Each row is a point. The last column is the point's height on a tilted bowl or saddle (a function of degree 2), plus a little noise. Count its main directions that bend up, bend down and stay straight.

Points:
[[-14 -37  38]
 [ 16  44  14]
 [  8 -22  20]
 [ -1 -52  60]
 [-18 -16  18]
 [-19  60  45]
 [ 10  16   4]
 [-34  -3   8]
 [-37 -41  34]
 [ 31 -48  35]]
Directions: 1 up, 1 down, 0 straight

Points:
[[ 26   0  17]
 [ 32   3  26]
 [ -8  36  49]
 [ -1 -60  60]
 [-35  26  55]
 [ -5 -12  -2]
 [ -1  23  22]
 [-31 -14  15]
 [-28  13  26]
 [-43 -26  40]
 [  2  39  55]]
Directions: 2 up, 0 down, 0 straight

Points:
[[ 11 -14  37  -8]
 [ 41  34 -43 -26]
 [-45 -35  52 -53]
 [-16  60  47  60]
 [ 22 -59 -23  -7]
 [ -6   5 -27 -17]
 [-17 -26  11 -16]
 [ 41   5  24  20]
 [-25 -18 -27  -8]
 [ 47  28 -40 -22]
 [ 14 -33 -28 -14]
 [ 13 -29 -37 -17]
 [ 29 -34 -18 -16]
 [ -7 -15  12 -13]
 [ 24 -22  23  -9]
 [ 16 -26 -16 -14]
 [ 25   3 -27 -18]]
Directions: 1 up, 1 down, 1 straight

Points (16 x 4):
[[ -8  28  -2  12]
 [-39 -10  45  16]
 [ 58  41 -17  43]
 [-44 -16 -16 -60]
 [  8  -6  10  -1]
 [-30  15  25  26]
 [  9 -19  43   0]
 [ 13  22 -13  13]
 [-24  23  12  16]
 [ 23  20 -10  20]
 [-12 -17 -14 -20]
 [-47 -54  56 -33]
 [-17 -38  21 -27]
 [ 22  -2 -24   8]
 [-33 -10 -37 -53]
 [ -7  60 -41 -19]]
Directions: 1 up, 1 down, 1 straight

Points (16 x 4):
[[ 40  -5  12  20]
 [ -4  13   9 -13]
 [ 17   7   4  -3]
 [-35  -1  48 -26]
 [ 18 -30  43  42]
 [ 44  41 -11 -60]
 [-12   0 -32   1]
 [-26  34  13 -53]
 [  8 -26  13   6]
 [-31 -20   0  -9]
 [-21  -5  -8  -6]
 [ 29 -44   5  -3]
 [-60 -33  23 -47]
 [-13 -25  -8  -5]
 [  2   3  33  12]
 [-23  -3  36 -11]]
Directions: 1 up, 2 down, 0 straight

Points, 23 rows:
[[  4   1  31  25  15]
 [-31  32  -4  -7  32]
 [ 19  -3 -14  15   7]
 [ 27   0  14   3  11]
 [ 13 -40   2   6  10]
 [-11  28  -9   2  19]
 [ 11   3  19  19  10]
 [ 28 -30  60 -45  60]
 [  8  -3 -16 -21   1]
 [-23 -11  15   3  21]
 [  1  20  15 -44  24]
 [-31 -35  17 -27  32]
 [-30  -4 -53   0  27]
 [ -2  34  32 -25  33]
 [-39   6  -1 -21  28]
 [-11 -22  14  12  16]
 [-30 -10  -6 -23  16]
 [  3  10 -25 -32   5]
 [  4  -6 -25 -28  -1]
 [  8 -26  40  53  31]
 [  2 -21   0   3   5]
 [  1   5   9   1   8]
 [  4  -7   5  36  12]]
Directions: 3 up, 0 down, 1 straight

Points, 25 rows:
[[  4   2  13   8   9]
 [-31   2  11  30   5]
 [ -5  28  21   4  13]
 [-15 -34  -8  -3  29]
 [  2  28  28   0  17]
 [-14  -8   0 -25  13]
 [-15 -22  21 -18  23]
 [ 13 -11 -18 -13  27]
 [  7 -11 -41  14  49]
 [ 22   2 -26  -5  39]
 [  1 -25 -44  36  57]
 [  8   1 -10  24  18]
 [ 17  -5  -2 -16  18]
 [ -9   8   0  33   7]
 [ -8  10   2 -20  13]
 [  6  -9  24 -13  16]
 [-25 -13 -37  31  34]
 [-26   7   0  12   6]
 [  2   2 -18  18  22]
 [ 23 -16  23  -2  16]
 [ 23 -11 -10  21  23]
 [ -8  18  10 -16  14]
 [  2 -60   4   9  60]
 [-11  20  -3  -6  15]
 [ -9  21   6  12   9]]
Directions: 2 up, 0 down, 2 straight

Points:
[[  2 -12   9  -2 -12]
 [-13   3  11  20 -23]
 [ 19  12 -30  20 -22]
 [ -2  19   1   8   0]
 [ 33  21 -11  27 -23]
 [ 24  -9 -41  32 -60]
 [-16  46  21  14 -10]
 [ 14  29  51  13 -35]
 [-13  17   0 -18   4]
 [ 23 -15  11  -8 -11]
 [-49   0   0  -5 -15]
 [-10 -23  10  26 -42]
 [-32   0  11  -8 -17]
 [  4 -27 -21  29 -43]
 [-20 -19  43 -34 -47]
 [-22 -16 -36  20 -18]
 [ 18  -5  -3 -25  -2]
 [  9 -19   2 -58 -16]
 [-26  -3 -54 -43 -18]
 [-37  20   5  60 -60]
 [-34  13  12 -26 -16]
 [-16 -12 -15 -32  -4]
 [  2   5  11 -34  -2]
 [-23  -5  11  -4 -15]]
Directions: 0 up, 2 down, 2 straight

Points, 24 rows:
[[ 23 -21  -9 -33   0]
 [ 38   5  31   5   0]
 [-14   7  -3  11   5]
 [  7  -3  37 -10  18]
 [ -4   8  39  14  26]
 [ 28 -22   8  14  -6]
 [-14  27 -17 -18  14]
 [ -6 -19  -9  26   0]
 [ 17  12  25  17   7]
 [  3 -25 -23  -4  -2]
 [-37   4 -16  20  11]
 [-21  19   8 -39  44]
 [ -5 -11 -57 -28   7]
 [-41  19 -23  -6  25]
 [-21 -12 -19  12   4]
 [ 16 -21  26 -14  11]
 [ 25  13  38  10  12]
 [-35  -3 -29 -17  27]
 [ -7  14  10  19   9]
 [ 18  55 -14 -39  14]
 [ -5 -15  11 -28  24]
 [-12  -7  39 -60  60]
 [  2  20  10 -25  16]
 [ 15 -10  16 -24   8]]
Directions: 2 up, 0 down, 2 straight

Points (48 x 7):
[[ -5   9 -23 -23  21  11 -18]
 [-54   6 -10  -3   2  25  -5]
 [-27   0 -34  21  -1  -6 -10]
 [ 17 -10   2  28 -21  28 -31]
 [ -7   2  18 -27  29  46 -41]
 [-14 -17   0  37  14 -19 -22]
 [  8   4 -10  19 -21  13 -12]
 [-17   3   0 -30   4 -10   2]
 [ 14  30   7 -10 -25  -3   0]
 [-12  49  -9  17 -45   7 -18]
 [ -3 -28  16   7  60 -21 -47]
 [ -2   1  27  -7  16 -11  -8]
 [ 16 -12  -3 -36 -36   9 -16]
 [ 23   5 -15  -6 -24  42 -37]
 [  4  22 -53  -7 -11 -32 -47]
 [ -9  26 -18   5  24 -16 -22]
 [ 34  10  11   3  11   0 -27]
 [  2  -7  12 -14  16   3  -2]
 [-33 -21 -22 -17  -2  17  12]
 [ -6  10  -5  -5   4  -4   4]
 [ -6  14  29  11  20  31 -30]
 [ 15  -1 -16 -10  -3  22 -15]
 [-13   8 -26 -33   6  19 -16]
 [ 10  47 -16  44   5  22 -60]
 [ -8 -27  18   7  -9  -8   4]
 [-28  28   2  -9 -11 -10   2]
 [-18  -8 -19  14   2 -15   0]
 [ -7 -15  -9 -16 -37 -15   1]
 [ 23  23  -1   1 -32 -12  -8]
 [ 30  13  27 -18 -22  -9 -12]
 [ 14  -6 -12 -36 -47 -32 -30]
 [ -1 -22  -3   1  -5  15   5]
 [ 23 -36 -18  20 -28   3 -33]
 [-25 -19  33  29   6  -2 -20]
 [  1  31  42   7  27  -1 -38]
 [  5 -36  -1 -27 -15  10   0]
 [-11  12  37 -11  25   9 -23]
 [ 22  -8 -42  -2  16  18 -47]
 [-54 -19  25   0   2   7  -3]
 [  3 -15   1   2 -11  -5   5]
 [-18  27  17 -28  -5   0  -5]
 [  6  40   6   5 -11  11  -6]
 [  2 -35 -26  23 -23   9 -19]
 [-30 -21   6  20 -10 -41 -16]
 [-16  -2 -35  10  -5  25 -12]
 [ -8  13  22  -6 -14  17   0]
 [-21  18  -7 -33   5 -16  -8]
 [-26 -16 -37  20   4 -46 -33]]
Directions: 0 up, 5 down, 1 straight

Points, 41 rows:
[[-34  52   9 -17  18 -15 -12]
 [-15  43  23  12 -10  27 -10]
 [ -2   7 -30   1 -41  25   6]
 [-49 -23  -2 -23  -1 -26 -13]
 [ 37 -35 -14   2 -25 -54  12]
 [ 51   5   2   3  -4   8   1]
 [ 14  10  -4 -14  41  -1 -19]
 [  8  33  -3 -52  27  15  -2]
 [-40  10  11   1  30  26 -14]
 [ -6  -2  -2  -4 -33  -5   4]
 [-47  -1 -24  46   4  25 -39]
 [ 27 -12 -16  33 -13   1   8]
 [ 18  55  21 -17  -7  58 -24]
 [ 48  14  36  13  26   1 -32]
 [-29 -12  22  12 -15 -35  -6]
 [  4  13  47   4  10 -35 -11]
 [  3 -33   1  27  35  13 -43]
 [  3 -45  33   8  39  39 -60]
 [-26 -11  14  29  43   6 -35]
 [ 13  -6 -24  22 -11 -18   9]
 [-38 -33   3  -1 -15 -45 -18]
 [ 18 -21  60  22 -30 -52 -41]
 [ -7 -34  44  -4 -34  29 -21]
 [-12 -16  -6 -12 -19 -26  -1]
 [ 24   3 -29 -12  -1  28   3]
 [  9  11  41  -7 -22  14  -3]
 [ 20  18  38 -29  -1 -27  -2]
 [-16   4 -33 -40  34 -12 -21]
 [-22  13  27 -19  27  34   1]
 [ 30 -33  -6 -58 -15  -5  -6]
 [ 18  35 -12  39 -37 -14  -8]
 [-29  30  -9   4 -10 -36 -21]
 [  6 -10  18 -38  27 -14  -6]
 [-28  -8 -21  -6  48  13 -45]
 [-54 -36  16 -29  -8 -38 -12]
 [ 20   0 -43  20 -21 -24  28]
 [ 19 -41   4   2 -11  24 -21]
 [-23   9 -22 -39   2 -59 -24]
 [  5 -27  -6 -49 -50   5  -9]
 [-38 -22  35 -20   8  -3   9]
 [-22 -43  49 -50  11   4  -9]]
Directions: 1 up, 4 down, 1 straight

Points, 48 rows:
[[ 19  10   2  -7 -14  10 -19]
 [-18   5   1  22  11 -12 -19]
 [ 13   3 -13  27  21  18 -31]
 [-11 -23  20   0   0  -5 -10]
 [-10   8   4  16 -10   0   1]
 [ -2 -22   4 -12  -8  -2 -19]
 [ 23  -5   3  15 -10   4 -11]
 [ 16 -24  16 -18  -6  32 -59]
 [-19 -26 -12   7   9  -5 -19]
 [-14 -10  12  12  18 -17  -9]
 [-34   5 -15  21   9 -22 -35]
 [-14   6 -13  -1   9  -4 -18]
 [-10   5   2 -12  -7  -2 -15]
 [  9  18   5  11   7  10 -19]
 [  3  -7  24  10   4   0 -15]
 [ 30   1 -22 -20  15   2 -60]
 [  4  24  19  18  -9 -23 -33]
 [-13   0 -11   1  -2  14  -7]
 [  1  -4 -25 -14 -17   8 -21]
 [  8   2   4  11 -13   9   0]
 [ 13   5 -21 -13  17  11 -42]
 [-13  15  26 -25  -3  11 -37]
 [ -6  22  -7  -8  12  -7 -32]
 [ 20 -12 -13  35  25  11 -47]
 [ -1 -20  21   1  17   7 -11]
 [ -7   2 -29 -10   4 -18 -39]
 [ 11 -20  -5  16  12  -6 -21]
 [ 20  10 -24  -4  17  -5 -44]
 [-19  -8 -17   5   0 -34 -34]
 [-32   5 -14  25   0  16  -7]
 [-14   6  10 -11   9  -3 -13]
 [ 31 -16  20  -6  19  -5 -30]
 [-10  11  17  16 -14 -22 -20]
 [ -9  26 -27  21 -18   1  25]
 [-14   1   6  -2 -17  -8 -10]
 [-25   5  13  18  -1   6 -14]
 [-11 -10  -2 -10  -8   5 -14]
 [ 18   9 -19 -13  28 -12 -53]
 [ 12 -14  -6  60 -11  11  -5]
 [ -3  -8  27  14  -2 -26 -21]
 [ -8   0 -11   4  10  15 -15]
 [-13   7 -14   2   8 -21 -25]
 [  4   1   7   8 -17  -2  -3]
 [ -6  -5  10  -5   9 -17  -7]
 [-12  15  13  -9   8  -3 -19]
 [-20  -1  14  -1 -10   2 -11]
 [ 11 -13  -2  -3  33   5 -26]
 [-19   3 -13 -11  -7  -6 -21]]
Directions: 1 up, 5 down, 0 straight

Points, 64 rows:
[[-12  14 -14  -2 -41 -26  24 -12 -29]
 [ -5  32  13   6 -13  -4   1   6 -14]
 [-11  30 -20 -31 -15  11  -1   6 -22]
 [ -1 -16 -18 -11 -12 -22  14  22  12]
 [-20  60  26   1  35   5  14  -9 -14]
 [-10  -6  -7  46   2   6 -19  27  -5]
 [ 13  -3 -19 -17  -2  22   8   2  12]
 [ 18 -28   8 -21 -25  23 -27  -6  27]
 [ 23  25  34 -20  15 -24  26   7 -11]
 [-13   4 -47   9 -28  10  -5  -9  -2]
 [ 11 -17 -15 -20   2  38 -49 -26  40]
 [  3  -8 -14  13   7   6  47  16  23]
 [-14  -5 -19 -11  19 -17 -18 -13  16]
 [ -3 -21  19  10   3   4  14  19 -15]
 [-25  28  21   5 -31 -17  13   4 -32]
 [-16   9  20  16 -21  -5 -12  -4 -17]
 [  7  23  27   1 -27 -10  21  30 -25]
 [-13 -33 -33  27   1 -29  28  26   0]
 [ -2  16  -1   0 -20 -33  -7 -13 -11]
 [ 33   8  12 -16  25 -16  -9 -25  22]
 [  4  27   6   3 -25 -14  -1  18 -14]
 [ 40  -4 -29  -5  -2   1 -27 -10  47]
 [ -8   9 -17  44 -20  24  35 -16  37]
 [ 16  43 -33  11  21  13  21  11   9]
 [ 33  26 -18 -12   7   3  -7 -21  15]
 [-14  -8  13   2 -11   4  -8   1  -8]
 [ 16  -8   2  15 -32 -12  19  -9 -11]
 [  3   1  36  36   1 -29 -14   8 -60]
 [-16 -31   6  42   6   8   3  -2  -7]
 [  1  -9  35 -12 -15  26 -15 -14 -17]
 [ 16  13  11  21   7   4  14  14   7]
 [-28  -8 -28   6  19   9  11  -9  -3]
 [  0 -22  11  31 -12 -17  10  25 -22]
 [ -7  13  -1  -6 -10 -17  13  12   2]
 [ -6  -9  26  21  11 -33 -24   7 -42]
 [-22  -5  13  55   6 -30  31  -7 -15]
 [ -7  -4  20  14 -23   9   2 -14  -6]
 [-21  -3  -8  38  -3  10   8 -29   8]
 [ -1  23   2  21  -8 -33  29 -14 -17]
 [ 41 -18  31  47 -18  -2 -26  11 -16]
 [-15  -2  -1  28  -6  17  27  18  26]
 [ 23 -15  27  29  19  17  -6  16 -24]
 [  0 -17  13 -16 -34 -16   1  27 -20]
 [ 14  13 -18   0 -26  -6 -17 -11  16]
 [ -5  -5  -9  28  12 -12  -8  -5   1]
 [-35 -16  -5  27  -1  -9 -47 -21   2]
 [ 12 -33  -2  11  28  -1   9   9  -9]
 [ -9  -9 -23   6 -11  -8   8  13  11]
 [  7  10 -35  20   2  33 -22  12  12]
 [-17  11  35  19  24 -19   0  -9 -27]
 [  5 -11  11  -6  -5  19   1 -19   3]
 [ -9  -4  13  19  -5  16 -12  16  -7]
 [ 22   2  37 -29  16   8  -9  21 -26]
 [ 26  10   8  -2  16  -1 -22  12   0]
 [-13 -33  10 -31  15  11  10  14 -15]
 [ 12 -13 -29  -8 -11  22   8  -1  12]
 [-21   7   2   0  -9  -4 -13  10 -11]
 [  0  -1  18  18  15   8 -26 -21   1]
 [ -1 -40 -30  -4 -25  10 -28 -15  31]
 [-29   2  -8 -28  -9 -34  18  13  14]
 [-17   6 -19 -11 -22  25   9  -7 -10]
 [-17  11  14 -22  -2 -12 -17   3 -15]
 [-20  38 -25 -25   4  -2  16  -2 -11]
 [-11 -18  26   3  27  16   1 -23 -13]]
Directions: 2 up, 4 down, 2 straight

Points:
[[-25   3  -6  -8  19  13 -16  -3  19]
 [ 23  30  14 -13  -2  -1   3  10  28]
 [-31 -23  24 -19 -13  22  -8 -11  20]
 [-13 -34  15 -11  14  -5  26   8   8]
 [  4  -6  22   6 -19 -32   4  -6   1]
 [  8 -26  -7  -3  -5  15  21  15  -4]
 [  3 -14 -10  10   0 -10 -26   9   0]
 [ 16  17 -41 -31  -9  10  -5  -9   7]
 [ 17  16  21  20  -8 -14 -12  -1   7]
 [ 30   6 -33  20  28  -2  21 -41  23]
 [  7 -16  15 -22  21   8  32  26  16]
 [ 25   2 -17 -25  27   0  17   4   2]
 [  1 -18 -43  28 -31   8  16   0  19]
 [  2 -38 -25  14  28 -13  -6  16   5]
 [ -3 -20  -7  -1  -4  -2  11  23   3]
 [  1  22  -3  -4  -6  11 -19  17  27]
 [  9 -44 -16  27 -33   0 -21 -15   8]
 [ 36 -23  -6 -29 -19   3   0   2  -1]
 [ 16  20   8 -20  28  25  -6 -17  24]
 [-27  -4 -22  14 -17  30  -8  19  33]
 [ 24   9 -15   6  33   7 -14  -5  14]
 [  5  17 -13 -19  -5  30  14 -16  13]
 [ 25  -6 -17  34  16  -4  -1 -15   8]
 [-29   6   9  -3  -4  18 -15   1  24]
 [-11 -32   1  37   9  35  -3  20  20]
 [ -1  -5   0  20 -11   5 -21  -9   3]
 [ 53 -10 -19   3  10  13 -60  13  41]
 [ 14  11   4 -32  10  -6  21   3  12]
 [ 15  48   1   0  23  33 -23   2  57]
 [-10  23 -39 -20   8   0  16  -1  16]
 [  0  -1 -15  22 -16 -35  30  -9  18]
 [-43 -13   4  15 -19  27  15 -14  35]
 [-24  17  18 -21  21   5  27  15  40]
 [-22  22  46  31 -15  -8  -8   7  12]
 [-13  -3  -1   0   1   9  -7 -16   4]
 [ -9  14  -9   7  25  -1  17  -2  17]
 [-43 -11   0  27  -1 -24  -4  21  19]
 [ -4  37 -25  -2  13   3  -5   7  35]
 [ 19 -35  42  -8  -1 -19  -1  -4   1]
 [-23   6   5 -16  15 -17  19   0  18]
 [-19 -18  -7  23  -2  18  16 -12  12]
 [-20  -7   1  -9   3 -11 -11   1   4]
 [-21  46 -16  12  50  -1 -33 -11  60]
 [ 16  31  -9 -10  20 -20 -11   0  24]
 [  0  11   9 -12   9  14  16  18  18]
 [ 43  26  16   2 -28   9  -4   9  44]
 [  0   9  -6   0 -14 -28  10  -9   9]
 [-18  -5  26 -23   4 -24   1  16  16]
 [-11  14 -17  -7  10 -14 -26   2  19]
 [  8  32 -31  -8   8  -4  -6  13  30]
 [ 26 -17 -30  25  13  32   0  -1   9]
 [  8   5  -6 -13  30  29 -32 -28  25]
 [-13 -40 -23 -30  -6 -23  -8   3   1]
 [ -6 -30   2 -24 -24  20  23 -53  17]
 [ 11  20   6  40  27   4  23 -53  37]
 [  1  -6  14 -12 -12  18  -3  11   9]
 [-19 -32   1  20  -7   8 -14 -16  -2]
 [-24  12  13  28  14  -2  12 -27  15]
 [  6 -12 -10  12  30 -13  15 -15   1]
 [ -4  10 -11  51 -30  31 -32  -9  53]
 [ 22  -3 -22  12 -18  -6   3 -14   8]]
Directions: 7 up, 1 down, 0 straight

Points:
[[ 34   3  14 -25  -3 -15 -11  23 -10]
 [ 33 -14   5   6  28  18  -5  25 -20]
 [ -5  26  -6 -23  -2  -1 -17 -15  36]
 [ 13 -13  -4  42 -20   1  33   6 -10]
 [ -6  -7 -12  -8 -23  -3 -32   2 -18]
 [ 18 -10  25 -19  -2  15   8   8  -9]
 [-34 -36   5 -15   2 -23   8   1 -56]
 [ -6 -10  19 -20  -5   7  22  19 -15]
 [ -2   2 -32  10 -26   6   8   0  -5]
 [  1  -4  22  14  14  19   8   0 -21]
 [ 34 -18 -14  -6  26  28  22 -17   2]
 [-36 -35  23   2  -3  -3   8 -25 -57]
 [ 18  -3 -10  15   2   3 -18  13  17]
 [  3 -43   5  30   8 -16 -20  10 -39]
 [ 10  -6  19   1  16 -51  30 -13 -24]
 [ -4  -8  -3 -21  17  10  12  -6   0]
 [  6   6  10  15   1   5   7 -14  14]
 [ 12   1  13   8   1 -22  20   9   2]
 [ -4  -5 -12  11   0  24   4  18 -19]
 [  8  15 -25  -3 -19 -50   1  36 -42]
 [-30 -15 -10  28  -3 -15  13  16 -41]
 [ 20  15  12  -5 -17   1  17   0  26]
 [  1  -5 -30   0 -30  10  23  27 -22]
 [  1  15   8 -21   8   9  23  32 -10]
 [ 16  11   2  -9 -31  -9   5   6  20]
 [ 13   4   3  46 -19  -3  -5 -22  20]
 [ 10   6 -15 -44  32  23  42  19 -17]
 [ 20  -4  17  -1 -19  -6   8  -1  14]
 [  5  -5  10  18 -31   4 -58 -16  -8]
 [ -2  20   8  -8 -12 -26   2  -5  25]
 [  8  29 -12   6  -3  18  22  -8  16]
 [-30 -19  -5   5   5 -33  -2   9 -43]
 [-10  -9  -7 -25   3   0 -24  17 -37]
 [ -9  14  18 -23  24 -33  -1 -16  23]
 [ 31  27 -29   8 -21 -22 -12  21  12]
 [ 10  -9  23  -9 -20 -26 -14 -22  -2]
 [ 18   5   4  -4  26 -10  -6  20  -8]
 [  3  -9  23   8 -10 -13  -8  -4  -3]
 [ 14  12  -6  12   3  15 -22  15  19]
 [ 29  37 -17 -19   4 -28  15  24  -5]
 [ 28  11  11   7  22 -58 -35  10 -22]
 [ -6 -39 -26  -2  -9  -1  -8  -8 -45]
 [ 17  -1  18  21   3   1  -5 -35  13]
 [-10  44  -6  23  27 -23 -15  11  20]
 [ 10  -4 -10 -22  12  -6 -12  12 -10]
 [ -2  20  14 -14  -3  13  -9 -11  21]
 [ 22  41 -16  -4  27   9 -24   0  30]
 [ -1  25  32  -5   2  16 -22 -29   8]
 [  2  -9 -36 -36  12 -36 -15  -2 -37]
 [-14  60 -26   5 -20  19 -24  -4  13]
 [ 15  16  10  -5  14 -11  18 -26  30]
 [-10  -5 -19 -10 -13 -13  -5   4  -8]
 [-13   8   6 -11   9   8  -1  -5   8]
 [  4  17  34   1  17   1   0  16 -12]
 [ -5  26 -11   7   3  -6 -19  19  13]
 [ 57   0  11 -32  22  21  26  11  -1]
 [-20 -25   0  29  30 -20   1 -28 -36]
 [ 10 -11  -2 -23   4 -19  21  10  -5]
 [ 11  -5  10   8  27  -9   6   7  -9]
 [ -6 -38  29  -7   6  -9   0   4 -60]
 [ 28 -17  15  23   3  -7   3   8   8]
 [-11  -5 -10   1  15  19  33  22 -41]
 [ -6   8 -11   4  19 -23   3 -24  19]
 [ -9  23 -13  -7  -5  -7   4 -16  31]
 [ 24 -25  -6  -7   2  -9   5  30 -29]
 [  0  -5  21 -10 -16   0  11  36 -18]
 [ -6  14  12 -16 -15   3 -21   5   7]
 [-13  -2  22 -17 -10  -1 -16 -21   3]
 [-26   8 -36  14   9  11  -3  23 -38]]
Directions: 1 up, 5 down, 2 straight
